Each row of a before or after table is a point. The points were changed in one or more steps. Then noise was added and the rows were shuffled. The steps act on columns, c1 being the first. What was done? A step turns or swaps two columns, mirrors them in a line or flattens them onto one, adds a multiple of one to another, or multiplies or shifts one. Angles are multiples of 10 degrees, from the lower column toward the higher: turns from -170 to 170, lines from 10 to 170 but not 90. Use the fewest steps. Two steps may share a column if one is a turn and the other turns, adds or multiplies; they go together, in the order done. Otherwise the lowest column goes first.
(in the rows, 128 means zero)

Before (13 x 3)
[[ 90 136 174]
 [ 94 125  88]
 [135 123  91]
 [ 97 132 139]
 [111 122 158]
 [109 123 161]
 [101 137 150]
 [110  93  67]
 [108 123  90]
 [114 151 162]
 [ 81 131  85]
 [103 128 119]
 [127 149 161]]
After (13 x 3)
[[101 139 147]
 [157 113 103]
 [108 113 161]
 [170 114 127]
 [122 127 161]
 [111 113 158]
 [135 122 161]
 [108 127 184]
 [189 121 148]
 [149 118 145]
 [180 114 138]
 [104 140 157]
 [189  83 113]]
Steps: mirror c1 and c3 in the line at 120 degrees; shift c2 by -10

Before (10 x 4)
[[110  73 122 116]
 [108 121 145 166]
 [113 114 117 136]
 [172 146 103 119]
 [127 133 104  83]
 [134 145 133 105]
 [157 104 143 161]
 [135 132 143 186]
 [118 114 100 118]
 [ 93  71 161 123]]
After (10 x 4)
[[172 146  90 119]
 [135 143 135 104]
 [128 134  90  84]
 [118 115  82 118]
 [157 105 153 162]
 [113 113 112 138]
 [108 120 155 167]
 [111  74 120 115]
 [ 93  70 179 123]
 [134 133 152 186]]
Steps: multiply c3 by 1.6

Before (12 x 6)
[[157 132  85 133 156 125]
 [105 134  83 138 131 158]
 [156 117  92 147 134 122]
 [138  91 103 123 126 140]
 [ 49 143  91 127 150 139]
 [159 154  94 130 135 140]
 [158 138  84 140 125 146]
 [155 148  96 152 136 160]
 [155 137  94 161 129 128]
 [151 145 153 148 131  26]
 [153 151  90 118 120 154]
 [160 145 128 125 147 160]]
After (12 x 6)
[[ 49 140 167 126 150 139]
 [160 115 139 125 147 159]
 [151  99 120 148 131  26]
 [155 143 160 161 129 128]
 [155 133 165 152 136 160]
 [153 135 172 118 120 154]
 [159 130 171 131 136 139]
 [159 149 168 140 124 145]
 [138 173 123 124 126 140]
 [157 159 149 148 133 122]
 [157 153 164 133 157 124]
 [104 151 167 138 131 158]]
Steps: turn c2 and c3 by 140 degrees

Before (8 x 8)
[[143 155  87 135 131 173 118 115]
 [136 124 145 163 129 161 159  76]
 [125 139 128  66 130 109 111 163]
 [ 99 154 132 107  91 157 135 167]
 [153 139 110 142 131 116 105 138]
 [108 102 101 102 119 112 122  93]
 [141  88 127  86 108 128 152 128]
 [119 108 113 125 148 120 145 122]]
After (8 x 8)
[[123 110 131  65 127 110 101 165]
 [118  95 112 124 149 121 157 127]
 [139 223  89 135 132 176 116 104]
 [109  77 101  99 121 112 120 103]
 [142  90 126  88 108 129 167 122]
 [137 172 146 162 130 162 176  72]
 [101 198 132 105  92 157 141 180]
 [151 119 113 142 131 114  91 126]]
Steps: add -0.5 times c1 to c8; add 1.5 times c6 to c2; multiply c7 by 1.6

Before (14 x 9)
[[148 170 135 136 145 135 160  91 109]
 [131 137 106 168 144  98 130 123 103]
 [ 57 146 162 180 137 110 128 139 129]
 [117 127 110 178 123 110  91 145 118]
 [123 125 156 113 143 144  99 136 133]
 [128 170 153 133  93  50 130 139 135]
 [157  68 151 139 134 154  82 151 113]
 [129 149 194 166 150 158 130 138 122]
 [154 130 140 148 135 112 126 125 150]
 [ 90 132 159 137 113 176  91 134 111]
 [130 141 129 166 127 126 161 156 109]
 [ 97 136 159 138  96 132 127 117 147]
 [135 110 113  87 103 119 166 198 104]
 [ 78 133 116 165  97  51 141 129  94]]
After (14 x 9)
[[135 147 164  91 200 144  94 138 140]
 [147 169 135 100 106 111 148  90 139]
 [ 91 168 153 123 129 193 125 140 174]
 [112 131 160 146 166  81  96 134 111]
 [150 150 193  97 127 100 105 138 114]
 [ 95 132 119  90 177 168 114 130 202]
 [143 125 154 161 133 117 115 137 114]
 [135 131 138 115 101 154 113 125 120]
 [128 141 131  77 126 119 128 155 144]
 [134  69 150 151 100  98  86 151 121]
 [124 126 108 115 141 136  68 145 147]
 [ 95 137 159 120 159 137 121 116 111]
 [104 109 113 135 121 120 185 198 151]
 [144 139 106  96 126 135 105 123 167]]
Steps: turn c1 and c5 by -90 degrees; mirror c4 and c7 in the line at 110 degrees; turn c6 and c9 by -140 degrees

Before (9 x 11)
[[168 133  97 110 115  76 103 106 152  89 131]
 [151 122 114 126 114 120 173 154 121 109 168]
 [152 111 101 186 162  88 109  86 121 150 122]
 [ 89 166 104 163  98 144 142 151 120 127  83]
 [ 96 111 138 175 158 102 177 136 156  84  83]
 [139 126 142 121 158 145 155  94 135  95 141]
 [ 87 156 165 136 101 140 123 121 161 117 110]
 [146 174 141 144 126 107 117 134  95 134  81]
 [127 109 116 101  87  76 171 150 117 162  99]]
After (9 x 11)
[[140 136 143 120 158 146 141  95 135  96 142]
 [118 175 104 163  98 143 165 151 120 128  84]
 [130 120 101 187 162  88  99  86 120 150 122]
 [132 120 137 174 158 102 186 137 158  83  83]
 [114 166 166 136 101 140 151 120 161 117 110]
 [135 143  97 110 115  76  83 105 152  89 131]
 [131 185 141 143 126 107 108 135  96 134  80]
 [146 132 116 126 113 121 147 155 121 109 167]
 [139 119 117 100  88  75 161 151 117 162 100]]
Steps: turn c1 and c7 by -40 degrees; multiply c1 by 0.4; shift c2 by 10

Before (8 x 12)
[[105  96 132 170 142 147  91 153 144 114  97 164]
 [ 96 119 159 130  64 124 114  84 133 126 120 100]
 [ 85  96 155 132 142 115 134 124 175 160  95 173]
 [139 104 158 125 122 129  92 104 122 131 148 103]
 [141 157 119 126 121  79 125 126 154 156 118  92]
 [127  98 122 134 148 137 128 161 187 162 142 117]
 [132 127  81 147 108 108  94 161 127 128 160 140]
 [127 138 119 126  88 104 129 113 167  80 133 105]]
After (8 x 12)
[[131 127  81 147 108  96  60 145 127 101 160 140]
 [ 95 118 159 130  64 122 100 105 133 164 120 100]
 [126  98 122 135 149 144 129 171 185 117 141 118]
 [143 156 119 127 121  50 124 152 153 144 118  92]
 [139 104 158 126 122 129  56 119 123 150 147 103]
 [105  96 131 171 143 158  54 129 144  99  96 164]
 [ 85  95 154 133 140 108 141 153 176 147  95 173]
 [127 138 119 127  87  89 129  80 166 117 133 105]]
Steps: multiply c6 by 1.6; multiply c7 by 2; turn c8 and c10 by -60 degrees

Before (8 x 14)
[[135 128 132 112 139 139  62 152 121 129 121 129 118 160]
 [115 161  79 170 165 123 108 173 128  87 118  75  99  51]
 [127  99 133 127  78 160  97 148 145 154 125 144 140 133]
 [123 144  59 166 158  87 119 153 157  78 143  97 121  69]
 [144 110 137 112 132 171 114 143 140 127 134 156 110 133]
 [142 106 165 117 128 157  87 139 122 137 157 119 146 133]
 [ 79 145 119 147 129  86 159 138 136 112  92 162 167  73]
 [155  86 125 163 124 136 115 147 117 127 117 131 127 124]]
After (8 x 14)
[[143 110 160 157 132 163 131 142 139 127 134 156 111 133]
 [135 128 167 130 139 146  62 152 120 130 120 129 118 160]
 [127  99 161 155  79 146 125 148 145 153 125 144 141 135]
 [121 144  95 112 158  75 103 153 156  78 143  97 121  70]
 [ 79 146 133 102 129  90 141 137 136 111  91 163 166  74]
 [114 161 147 144 166  89  76 173 128  88 117  74  98  50]
 [155  87 154 152 123 102 157 145 119 126 115 133 128 124]
 [143 105 182 147 128 153 109 138 123 137 158 120 148 133]]
Steps: add -1 times c2 to c7; add 1.5 times c8 to c3; turn c4 and c6 by -60 degrees

Before (14 x 18)
[[ 89 152 116 147  82 142 109 119  86 143 128 145 117 143  83  70  99 129]
 [169  93 127  89 140  99 147 145 113 153 132 137 148 115 185 116 129 117]
 [121 120 129 107  91 120 113 135 104 115 137 156  74 127 138 129 175  95]
 [ 63 138 139 160 132 129 169 152 190 141  51 186 138 156 113 115  85 178]
 [115 152 150 107 101 139  53 101 111 130 108 187 112 139 102  84  78 131]
 [127  93 104  93 117  99 138 155 141 117 147 114 117 104 147 150 103 159]
 [124 142  87  76 128  78 144 138 146 108 125 109 147  87 158 124 142 135]
 [120  90 131  80 183 109 108 132 104 107 137 113 112  99 170 121 143 120]
 [139 111  79  91 153 126 153 149 121  96 113 130 173 138 170 165 126 146]
 [155 104 109 130 132 109 121 118 106 100 119 147 109  79 161 118 130 132]
 [121 114  77 118 165  80 143 121 176 129  72 127 130 164 121 132  94 170]
 [108 152 151 131 150  98 170 141 148 112  62 166 127 161  72 128  82 180]
 [170 110 137  92 149 152  95 138 120 133 113 118 104  96 143 124 166 141]
 [127 149 149 143 129 146 102 105 135 132 162 175 116 136 104  98 119 122]]
After (14 x 18)
[[120 112  78 122 144  78 141 118 177 126  72 130 132 163 119 132  96 171]
 [170 109 136  90 137 154  94 135 121 152 115 117 119  97 142 126 164 143]
 [110 155 153 132 140  97 170 144 148 115  65 162 119 157  73 127  81 180]
 [ 65 137 138 160 129 130 171 148 189 126  53 185 140 158 112 114  83 180]
 [124 140  89  74 128  77 144 140 146 101 122 109 125  85 160 124 143 135]
 [127  92 108  95 125  98 138 155 142 128 148 111 118 103 148 152  99 157]
 [152 105 108 132 131 111 121 117 105 127 116 148 104  78 161 120 129 131]
 [115 153 148 108 118 140  54 101 112 141 109 185 122 136 103  85  78 130]
 [174  96 127  86 132  98 145 144 112 129 131 139 152 115 186 116 132 119]
 [124 121 131 104 112 120 114 133 104 159 136 158  95 126 138 132 174  97]
 [127 147 146 143 127 149 104 105 134 137 168 174 125 135 102 101 122 122]
 [137 110  78  90 140 122 155 149 119  75 112 130 130 142 174 164 126 148]
 [118  88 132  79 150 106 107 134 105 127 138 113 108  96 168 118 142 117]
 [ 89 153 118 144 111 141 108 122  86 145 130 146 130 143  85  71  99 132]]
Steps: multiply c5 by 0.4; turn c10 and c13 by 50 degrees; multiply c13 by 0.7
